Rows are points. Each copy is the shape, with its points in the same order, turned, moved and blurred by noise. Some copies are also mirrored. Which?
In the rows, zero is written as 128.

Shape, 5 rows:
[[185 192]
 [133 117]
 [176  82]
 [128 145]
 [104 113]]
Copy 1 (5 x 2):
[[ 38 170]
 [132 129]
 [114  70]
 [120 156]
 [149 126]]
Copy 1 is: mirrored
Copy 2:
[[ 80 199]
 [145 125]
 [189 155]
 [126 126]
 [133 104]]
Copy 2 is: only turned
Copy 3:
[[105  55]
 [152 128]
 [198 113]
 [116 128]
 [135 168]]
Copy 3 is: mirrored

Shape, 8 rows:
[[130 158 167]
 [184 121  98]
 [ 63 200 131]
 [ 89 158 103]
 [ 57 164 119]
 [164 121 139]
 [161 100 176]
 [169 136 114]]
Copy 1:
[[137 161 158]
 [152 124  48]
 [134  93 199]
 [115  88 145]
 [111  88 176]
 [139 164  93]
 [115 187 100]
 [138 131  72]]
Copy 1 is: mirrored
Copy 2, 8 rows:
[[129 147  77]
 [123  65 117]
 [170 195 123]
 [164 149 148]
 [155 189 152]
 [116 102  94]
 [ 72 115  88]
 [133  85 112]]
Copy 2 is: mirrored
Copy 3, 8 rows:
[[109 142 160]
 [183 179  90]
 [144  68 193]
 [162  90 145]
 [139  64 165]
 [138 169 111]
 [ 93 181 114]
 [167 169 124]]
Copy 3 is: mirrored
Copy 4 (8 x 3):
[[167 120 157]
 [157 199 100]
 [ 86  82 173]
 [ 93 114 125]
 [ 98  83 136]
 [177 155 118]
 [212 132 121]
 [159 171 117]]
Copy 4 is: only turned

Shape, 10 rows:
[[101 113  94 140]
 [154 160  90 143]
 [156 144 150 128]
 [ 39 160 104 119]
 [119 133 119 152]
 [ 66 167 181 152]
 [158 162  83  65]
 [108 168 149 146]
 [143 148 213 110]
 [142 138  90 147]]
Copy 1, 10 rows:
[[124 135 174  91]
 [121 176 128 107]
 [136 127  94 118]
 [ 75 130 150  22]
 [113 132 133 101]
 [ 56  84  94  74]
 [183 188 103  50]
 [ 86 123  97  91]
 [131  78  50 103]
 [123 167 140 107]]
Copy 1 is: mirrored
Copy 2:
[[ 75 136 136 110]
 [123 179 132 143]
 [144 128 139 156]
 [ 23 121 106 155]
 [ 96 138 152 134]
 [ 74  86 156 206]
 [144 160  59 120]
 [103 127 145 183]
 [159  64 140 181]
 [112 168 142 116]]
Copy 2 is: mirrored
Copy 3 (10 x 4):
[[105 133 105 176]
 [ 97 189  89 149]
 [113 153 114 104]
 [ 58 132 165 200]
 [101 140  95 151]
 [ 42  95 148 114]
 [140 219 146 157]
 [ 64 141 134 124]
 [110 125 157  65]
 [104 171  86 164]]
Copy 3 is: mirrored
Copy 4:
[[ 97  87 148 127]
 [ 87 113  78 137]
 [134 146  94 143]
 [ 83 104 159  57]
 [100 125 130 133]
 [116 188 161  85]
 [134  67  58  93]
 [102 157 131 111]
 [186 179 113 123]
 [ 89  91 103 144]]
Copy 4 is: only turned
